Rows are points. The points of each table are mixes of a few directions, plus a little noise. Count the directions of each table, and those that both share. Where both have some left over, give the other angles between the two spaces (their principal angles), to ten degrees, smallest first.
In the rows, 128 means zero.

First (5 x 3):
[[ 64 150 110]
 [196 104 148]
 [198 103 148]
 [ 89 141 117]
 [ 92 141 118]]
Second (6 x 3):
[[101 157 158]
 [175 144 105]
 [127 157 141]
 [200 132  85]
 [ 50  80 156]
 [115  99 123]]
Directions: first 1, second 2, shared 0; angles 50

First (8 x 6):
[[129 100 193 107 112  85]
 [211 145  49 155  73 161]
 [129  86 209 164  81 118]
 [113 108 115 143 116 139]
 [104 151  67 151 155 173]
 [110 115 179  99 140  92]
 [115 171 135 114 178 132]
 [113 148  77  88 168 123]]
Second (9 x 6):
[[129 126 125 128 130 129]
 [117 152 154 124 106 113]
 [107 177 182 120  82  98]
 [147  84  79 136 169 155]
 [ 98 197 204 116  63  86]
 [135 111 109 131 144 138]
 [109 172 176 121  87 101]
 [157  62  56 139 189 168]
 [153  72  66 138 180 162]]
Directions: first 4, second 1, shared 0; angles 50

First (8 x 11):
[[149 107 162 155 165 137  49 155  89  56 166]
 [104 125  66 132 106 133 163 101 105 148 156]
 [155 117 169 100  43 140 110 164 173 180  94]
 [129 123 143 144 191 132  92 134  99  69 152]
 [114 119 120 139 181 146 104 126  91  81 171]
 [106 161 102 119 147 105 202  92 153 161  93]
 [146 151 126 145 106  80 154 115 150 143  81]
 [122 123 137  86  81 156 146 141 166 187 111]]
Second (10 x 11):
[[165  87 121 112 134 150 136 157 104 168 139]
 [ 73  89 125 108 104 134 137  91 108 169 103]
 [150 143 123 102 120 144 162 143 136 103 137]
 [150  84 115 185 149 174  71 144 115 141 152]
 [135 161 154 191 154 113  52 158 114 133 146]
 [140 136 141 139 163  14 115 107 151 152  94]
 [139 170 134 126 115 177 133 164 124  88 159]
 [150 249 156  86 120  81 180 161 159  56 136]
 [ 79 104 112 109 107 127 154  76 140 126 101]
 [ 96  59  96 121 112 165 142  82 131 141 112]]
Directions: first 4, second 5, shared 0; angles 30, 40, 70, 80

First (9 x 14):
[[130  99 105 133 143 126  90 129 143 119 159  80 164 133]
 [137 176 156 167 112 118 154 178 178 140 135 128 114 120]
 [159 136 150  77 103 151  88  74 143  97 145 150 132 109]
 [ 70  91 103  94 122 141 165 103  74 160  79 249  55 124]
 [102 113 141 131 140 108 153 141 119 124 121 108 125 136]
 [119 115 126 125 143 117 143 120  89 123 109 105 139 143]
 [142 152 110 125  95 137 112 110 125 136 113 154 145 133]
 [132 126 132 140 132 117 116 141 150 119 147  86 153 131]
 [163 143 128 161 161 136 129 158 128 134 144  93 125 124]]
Second (10 x 14):
[[122 163 140  76 138 121 127  91 207 152 102 141 157 150]
 [124 115 126 155 108 123 126 149 104 112 144 116 126 120]
 [123 130 107 137 135 128 131 134 128 148 116 134 133 138]
 [125 115 148 147  95 119 123 145 113  93 155 108 127 113]
 [127 105  69 182 149 140 136 163  61 159 118 138 109 133]
 [108 115  90 185 101 115 128 172 102 137 132 117 141 135]
 [130 127 186 113  86 115 118 122 147  72 162 102 133 107]
 [135 149 163  76 135 127 125  91 178 122 123 133 136 129]
 [166 145 144  50 213 166 136  62 137 153  98 167  92 127]
 [121 117 107 160 120 126 129 151 103 132 131 124 127 129]]
Directions: first 6, second 3, shared 2; angles 70

First (9 x 20):
[[140 135  94 107 172 182 153 120 120 140 102 166 155 139  84 145  98 135
  146 170]
 [127 123 143 152 135 113 160 146 161 129 165 108 101 178 161  75 150 191
  220 130]
 [ 99 114 207 149  69  33  89 121 113 122 131  83 112  65 152 173 165  77
   21  74]
 [139 131 104 134 145 152 148 141 150 125 149 130 118 172 144  81 125 171
  204 138]
 [117 118 165 144 109  84 123 133 135 125 142 104 111 124 149 124 152 133
  124 108]
 [145 138  72 100 187 211 162 119 123 143 102 179 161 158  77 131  89 148
  173 184]
 [139 140  79  96 101 167  72 118  93 115  95 150 150  74 106 160  92  50
   25 114]
 [135 132 109 123 106 139 104 132 125 117 130 125 125 118 138 120 121 107
  109 110]
 [111 118 184 147 124  74 143 124 134 136 137 106 117 123 136 143 156 141
  125 122]]
Second (9 x 20):
[[119 132 148  64 136 171 120 111  65 108 129 151 137 109  74 197 140  97
   23 131]
 [147 116  84  89 111 222  59 138  80  94 144 158 133 122  99 107 115 103
   25 107]
 [124 118 141 145 136 114 131 125 133 140 119 129 135 122 120 134 126 134
  127 134]
 [110 111 190 118 150 122 158 128 112 125 163 123 111 159 113 139 173 176
  128 134]
 [143 149  73 176 107  83 131 134 188 147  97 110 134 116 182  92  90 109
  219 125]
 [120 144 145 175 133  44 182 128 188 156 115  96 119 140 175 118 132 153
  249 139]
 [121  90 162 126 144 163 107 126  95 129 140 148 136 128  83 132 143 148
   51 133]
 [141 142  80 178 113  83 124 129 181 155  85 118 144 103 165 106  85 101
  192 131]
 [127 149 127  80 120 149 141 132 109  97 161 121 102 153 139 133 149 130
  139 116]]
Directions: first 3, second 4, shared 2; angles 90

First (9 x 32):
[[150 108 153 136 115 120 149 148 127 138 110 144 119 114 104 124 122 117
  120  98 138 146 137 117 173 166 101 153 140 158 120 105]
 [121  71 164 104 149 131 158 131 170 156  62 150 124 132  99  78 117  88
  136 111 146 108 145  93 172 110 100 145 201 111 100 156]
 [113 158 120 118 133 102 101 123 124 140 131 104 142 151 158 139 122 172
  117 137 109 133 130 149  60 135 170 115  51  91 122 123]
 [142 120 132 143 109 130 138 134 143 128 108 136 103 104  94 116 136  92
  149 141 143 146 137 116 159 116  99 147 184 170 132 144]
 [100 135 119  97 172 139 119 106 116 127 156 113 170 168 178 139 117 166
  106 124 103  86 118 141  80 116 175  87  66  51 127 121]
 [150 120 114 155 115 166 153 124 119  92 155 142 106  95  91 137 149  76
  152 147 143 129 123 118 191 103  88 133 212 186 156 138]
 [111 121  86 192  56 153  82 164 119  90 167 167  78  59 158 120 144 115
  158 130 169 154  64 126 174 132  50 177 218 244 129 132]
 [135 155 139  96 170 113 137 112  99 140 149  98 177 177 150 163 116 178
   87 110  90 112 146 149  79 159 193  88   8  53 134  89]
 [130 164 127 115 137 100 117 109 135 142 114  98 135 152 123 138 132 145
  127 156 107 137 152 145  64 115 174 108  70  91 133 138]]
Second (9 x 32):
[[156  72  66 221 145  58 174  56 111 203 103  76 195 120  68 188 100 193
  161  99 180 129   7 122 140  92  71 129 100 106 151 185]
 [105 173 180  48 114 187  88 188 143  64 148 169  70 135 182  78 152  74
  101 154  83 126 232 128 117 157 174 128 151 147 107  81]
 [152  80  73 209 145  67 170  67 113 194 106  85 188 119  73 179 104 183
  155 105 176 131  25 126 139  98  80 130 104 109 148 177]
 [104 174 182  49 115 190  87 188 141  64 147 170  70 134 182  77 153  73
  103 151  81 127 228 129 119 156 177 126 149 149 107  81]
 [125 138 138 114 126 138 118 139 131 114 131 134 118 129 138 118 130 117
  123 131 117 128 146 129 125 134 137 127 131 131 125 119]
 [121 143 146 105 123 148 116 148 134 109 134 141 110 131 147 113 136 112
  120 138 112 129 159 128 125 136 143 126 136 132 121 114]
 [136 113 109 155 134 108 140 108 123 151 123 115 147 126 112 143 121 143
  138 121 144 131  94 126 131 121 112 127 121 121 135 144]
 [124 137 137 118 127 137 121 137 130 120 130 133 119 129 135 121 131 121
  125 131 121 128 140 129 128 131 135 127 132 129 127 121]
 [131 122 121 138 129 122 132 121 126 134 124 122 132 126 122 133 125 134
  134 126 134 129 115 127 130 125 122 129 126 123 129 131]]
Directions: first 5, second 1, shared 0; angles 90

First (11 x 32):
[[140 154 148 110 141 100 125  97 157 110 115 138 140  90 106  92 107 121
  127 132 105  90 123 165 136 140 131 106  91 117  73 127]
 [119 132 129 131 130 117 129 124 132 124 121 127 130 123 121 122 131 129
  130 129 120 131 131 137 120 123 130 130 128 119 120 119]
 [107  85  95 156 105 166 133 182  80 159 149 106 104 189 170 189 156 134
  130 121 161 188 131  69 114 107 122 164 185 147 217 126]
 [ 46 163 141 134 149  35 133  84 186  89  33 141 146  88  65  77 167 165
  143 118  45 143 161 188  45  78 147 153 135  60  78  55]
 [112  75  90 159 101 179 131 193  71 163 158 103 102 199 180 201 156 131
  130 121 175 193 133  60 120 111 121 161 192 155 232 134]
 [213 155 158  85 145 149 122  96 142 121 173 146 142  82 126  92  61  94
  113 145 146  44  94 151 210 194 117  72  53 158  58 184]
 [161  91 108 136 108 193 126 172  75 160 182 112 112 175 179 180 122 109
  120 128 184 147 114  76 163 147 116 129 147 168 189 166]
 [189 104 119 122 114 193 124 158  87 154 195 120 115 156 171 162 101 103
  117 134 186 116 104  89 187 165 111 111 124 175 164 182]
 [171 126 133 115 127 155 126 129 117 138 163 131 128 127 144 131  99 109
  119 133 155 102 111 121 173 158 120 107 108 151 119 164]
 [ 74 149 132 133 136  71 129 103 163 103  68 131 137 108  92 103 151 152
  139 123  78 143 151 160  73  94 139 148 134  84 104  82]
 [ 69 175 152 123 153  38 130  74 195  86  44 148 151  74  64  61 144 154
  142 126  47 118 153 198  69  95 146 136 112  67  54  70]]
Second (8 x 32):
[[119 144 210 125 110 171 174  97 126 153 169 135  93 209 205 126 127  62
  130 177 168  57 114 109 167 181 136 130  94 152 138 205]
 [217  95  47 117 152 149  77 179  94 130 154 130 153  55  89 148  81 161
  108  90 148 178 110 120 156 117 104  93 138 157 122 105]
 [225  98  82 116 176 162  86 167  90 145 159 154 130  88 122 135  66 132
   98 113 173 171  99 125 160 115 103  85 122 173 114 116]
 [ 43 157 209 141 139  97 174  76 162 131  83 152  95 193 162  92 160  98
  135 166 112 108 144 149  78 113 146 159 119  97 118 121]
 [176 107  55 121 131 127  86 167 111 117 136 113 157  60  78 145 109 170
  122  89 120 168 124 125 137 113 113 114 145 137 129 101]
 [ 60 155 166 129  48 127 169 103 152 115 139  78 132 175 146 146 184 114
  159 144 103  51 148 109 144 174 154 161 126 106 161 185]
 [148 109  48 128 125 104  86 164 126 107 112 104 165  53  60 144 133 186
  132  83  95 176 139 130 113  99 121 123 157 112 129  81]
 [ 33 158 206 145 146  87 169  74 164 127  70 158  97 189 160  87 163 101
  139 167 107 119 146 158  66 100 149 161 121  92 111 110]]
Directions: first 2, second 3, shared 1; angles 80
